Each wall is flat, endless, passes through zero and stands at right angles to its row. A trip goes straight from one point to another. Which walls does it cross, in order?
In the rows, 128 means zero.

Walls:
(1): [124  80 141]
(2): [142 131 211]
(3): [111 131 174]
(4): [ 95 133 178]
(5): [ 54 203 145]
(6): [191 135 179]
Trips:
[173 102 133] to [135  83 249] -> 3, 4
[185 209 118] to [127 166 138] -> 3, 4
[140 188 195] to [129 127 159] -> 1
[138 174  92] to [160 173  34] -> 5

Walls:
(1): [ 38 112 111 155 233 171 179 124  89 114 135 120]
(2): [132  78 112 146 125  73 166 244 184 128 202  72]
(3): [107 132 162 106  99 175 184 183 137  91 141 161]
(4): [ 93 144 138 122 123 107 110 161  93 171 117 110]
(5): [117 191  97 196 157  91  55 207 170 130  78 184]
(6): [118  84  72  78 106 107 139 201  88 131 133  93]
(7): [149  88  96 185 129 193  78 138  83 156 176 180]
(8): [134 151 142  90  36 130  65 108  74 106  52 153]
(9): [118 107 144 146 138 116 175  61 158 181 134 199]
Trips:
[ 85 105 157  84 189 187 153 182  67 130 140  90] to [173 152 107 196  73 157 114 149 137 133 126 102] -> 5, 1, 8, 4, 6, 3
[138 112 100 132 135  58 105 173 158  62 140 174] to [ 80  78  55  83 183 167  62 168  90 143 102 115] -> 7, 3, 1, 4, 8, 2
[146 249 130 189  96 125  92 148  69  72 177 108] to [144 224  90  72 120 130 156 181 116 124 104 151] -> 7, 6
[109 109 117  73  80 123 151 133  92 166 165 182] to [221  79  97  90 195  76 123 166  87  67 166 175] -> 2, 4, 8, 9, 3, 5
[125 139 127 166 105 162 113 195 188  65 114 149] to [172 122 136 165 119  55  80 168 166 131 163  91] -> 8, 6, 3, 7, 4

Walls:
(1): [114  85  98  98 144 122 187 123 120 129 123  88 164 131 177  89  56 145
  79 103 168  78 144 150 122 116 153 112 122 190 126 127 139 159 120 104
  88 160 148 120  98  94  98 140 130 121 194 143]
(2): [168  83 126 131 106 128 163 111 161 111 129 179 127 131 124 144  92 106
 132 111 174 106 117 157 130 109 139  81 165 124 149 133 165 141 134  99
  87 133 135 135 115  85 152 166 145 104 133 118]
(3): [126 127 144 115 121 112 193 123 111 116 141 130 104 119 107 163  98  91
 144 105 124 119  93 168 173 147 143 118 125 111 118 152  97 144  95  53
 145 191 133  99 174  79 124 122  45 186 117 116]
(4): [143 145 129 156 132 162  98  77 128 155 148  81 120 163 128 137 165 111
 150 129  91  80 129 156 179 151 159 136  95 146 140 115 184 146 166 172
 142 170 129 152 160 114 148  66 169 143 106 188]
(5): [156 138 112 146 114 117  67 148 100 134 202 138 123  84 128 131 128 171
 139 108 172 115  47 141 173 149 134 150 102 114 145 136 103 158 111 112
 140 115 105 151 108 116 186 183 143 168 122  78]
(6): [129 151 116 106 182  83 116  65 121  84 133 128 100 139 114 146  83 180
 109 157 115 119 113 138 155  86  72  87 107 137 148 136  99 167 125 145
 127  95 159 115  46 114 169 126 155 147 100  77]
(7): [124 174 144 156 142  98 114 128 134  82 112  82 111 159 117 182 113 157
  87  75 163 106 105 109  68 136  99 137 142 105 138 108 186 130 103 119
 126 148 121  75 136 157  73 166  84 112 108 177]
(8): [116 148 123  61 136 159 128 127 156 123 133 158 113 141 142 114 164 133
 115 151  72 140 102 198 131 168 122 171 148  79 177  98 152 125 119 140
 127  72 144 175  87 120 177 182 188  82 119 123]
(9): [197 103 124 109 138 130 133 102 188 167 104 135 142 128  79 157 120 121
 130 135 158 156 110 126 164 131 133 146 126 119 130 163 114 152  95  98
 100 113 192 107 129 150  80 146  97 160 159 144]
(10): [ 85 162  66 130 106 136 134 114 138  54 175 130 136 161 129  95 130 120
 159 188 144 185  90 144 116  85 138 116 123 166 153  90 113 125 152 102
 150 175 116 149 168 190  72 142 130 156 116 157]
(11): [139 136 135 160 121 173 153 148 126 159  96  91 117  95 173 144 110  72
 130 123 147 148 150  59 114 100  75 108 109 158 107  89 177 131 117 163
 149 110 154 180 132  97 119 119 127 113 110  78]
Trips:
[ 84 113 135 117  93 142 173  73 103  85 136 137 119 158  95 156 124 140
 114 132  68  86 153 129 203 127 124 109 129  91 147 134 109 136 133 153
  87 155  97  97  88 124 104 105 166 112 148 110] to [188 139 108 131 170 137 136 126 108 138 114 117 148 136 110 170 173 159
  91 172 105 166 159 136 180 170  84 150 113 118 109 150 139 120 145 142
 114 129 137 113 111  58 177 135 110  96 157 180] -> 9, 1, 2, 3
[113 148  93  93  93 106 188 161 134 131 129 126 127 130 146 149  94 106
 132 121 146 148 105 129 149  70 150 113 179 138 146 140 168 112 116 100
 138 162 101  97 188 134 113 139 139 153 125 173] to [137 143 182 169 118 109 118  90 154 104 121 118 162 127 165  88 163 173
 117 150 143  82 134 145  65 119 117 137 132 148  91 144 210 136 154  75
  76 107 110 140 112  97 147  67 152 121  76 140] -> 9, 4, 3, 11, 10, 6
[131 179 116 113 183  88 118 142 172 139  97 143 111 136 167 129 101 194
 109 171 174 115  78 165  92 125 115 119 175  96  71  87 183 111 152 142
 133 105 109 143  65 195 111 101 148 171 107 157] to [142 118 205 104 139 127 135 164 125 144 101 102 113 122 132 154 156 119
 116 172 114 117 152 149 111 126 116 154  64 124 145 141 128  85 121 159
 109 105 134 137 115 124 183  88 109 124 132 170] -> 10, 4, 11, 7, 6
[169  88 107 123 105  85 135 165 172 139 127 122 124 102 128 117 190 117
 114 121 133 116 199 151 123 102 148 144  83 156 105 138 177 121 100 124
  54 126 200 123  98  91 103  93 190 126  58 128] to [157  97 175 165 153 181 119 157 103 195 109  82 172 106 123 137 140 145
 125 147 126 163 177 156 144 168 158 130 114 114 131  69 138 140 109 122
 133 137  88 164 195 112  71 165 139 110 113 134] -> 2, 8, 1

Walls:
(1): [ 78  96 175 135 139  86  96 153 158  93 133 181 151 142  92 195  76 159
 122 123 113  93 165 152 219 107  99 147 173 167 196 149 102 119 129  98
 193 149 115 106 131 106 100 115 142  94 144 115]
(2): [138 153 201  63 149 194  74 152 181 149 136  31 103 101  64 126 126 121
 108 141 170  90  96  51 185 142 146 171 144 118 116 133 148 128  96 110
 125 124 111 182  77 151  98 144 167 140 215  89]
(3): [ 77 128 164 151 127  68  97 159 104 152 189 180 159 135  83 168 191  70
 121 181  99  50 194  14 136 126 127 154 101 159 160 100  97 113 166 128
 165 121 157 131 132 157 131  93  41  51 180 139]
(4): [ 90  84 102 131 149 151 147 133 167 123 118 121 156 130 131 110 162 121
 233 113 101 165 132 180 241 130 107  70 200  70 240 173  97 175 153 181
 139  80 150 123  78 124 121 168 170  93 132 109]
(5): [ 94 114 144 114 112 155  97 121 113  78  77 100 100 142  71 164 136  69
 102 157 128 103  66  78 176  94 120 122 125 166  36 114 122 189 120 172
 105 111 108 160  96  95 125 170  87 135 116 149]
(6): [112 102 142 159 186 104  98 109  30 101 147  94 118 148 157 187 191 120
 181 124 116 119  99 182 219 187  73 165 137  72 192 192 149 128  99 180
 136 113 156 105 175 110 107 153 104 109 187 106]
(7): [127  98 122 139 154 136  80 130  89  91 179  89 122 108 201 128 151 120
 151  57 163 171 115  84  70 219 145 115 178 187 111 100 109 147 134 144
 108 135 121 158 166 149  36 136 168  95 161 116]
(8): [119  90 170  98  81 153 105 163 130 160  66 144 135 203  65  63 192 136
 161 100 131 114 183 155 126  99 148  70 220  67 130 124 113 117 144 181
 150 155  88 168 145 172  99 105 175 195 114 173]
(9): [159  94 124 139 131  66 127 145 106 183  91 169 161 166 160 101 138 137
 120 123 107  95  29  88  91 158 129 102 191 144  51 172 133 123 125 218
 167 106  98  92 130 111 112 116 159 170 198 135]
(10): [ 97 139 202 102 142 162 168 152 120  97  99 160 168 110 122 133 157 152
 127 104 132 168 122 128 216 179 128 129 237  66 133 121 186  61  83 103
 109  99  55 159  95 130 127 145 154 137 139 142]
Trips:
[122  90 186 128 144 127 166 123 112 145 153  72 153  48 127  98 149  47
 106 130 108 113 111 135 148 131 170 145 173 181 195 139 124 151 173  82
 140 142  73 100  72 177 183  65 132 104 129  84] to [106  13 170 101 151 105  87 142  40  57 187 100 129 139 133  84 157 146
  99 143 180 136 113  88 123 151 159 106 127  96 149 184 123  64 189  49
 149 118 119 144 139 171  55 123  57 170 127 131] -> 6, 8, 4
[136 130 136 104 101 161 138 154 142 176  82 157 160  69 129  95 141  55
 187 204 125 123 108 167 139  68 156 116  54 182 145  84  75  89 172 162
 195  80 137 112 200 240 135 128 121 123  97 148] to [121 131 178 128  99 125  93 108 158 190 157 195 170 110  80 186 159 201
 136 197 103 153 101 118  82 102 135 144  95 142 157 131 169 181 173  94
 186 149 119 214 106  96 145 101 116 155 104 117] -> 4, 1, 2
[100 176 113  99 136 100  67 139 186 129 146  94 108 114 112 177 182  66
 167 115  94  93  21 172  71 166 107 150 139 111 131 179 151  70 162 146
 140 106 181 144 122 106 169 137 120 161 138 115] to [ 80  52 162 129  79 199 140 158 120 155 157 182 136  98 178 177 118 177
  64 185 101  41 106  68 114 126 133 113 157 225 127 172 181 202 127 147
 144 135  70 103 143 148  94 125   7 137 131 118] -> 4, 1, 7, 6
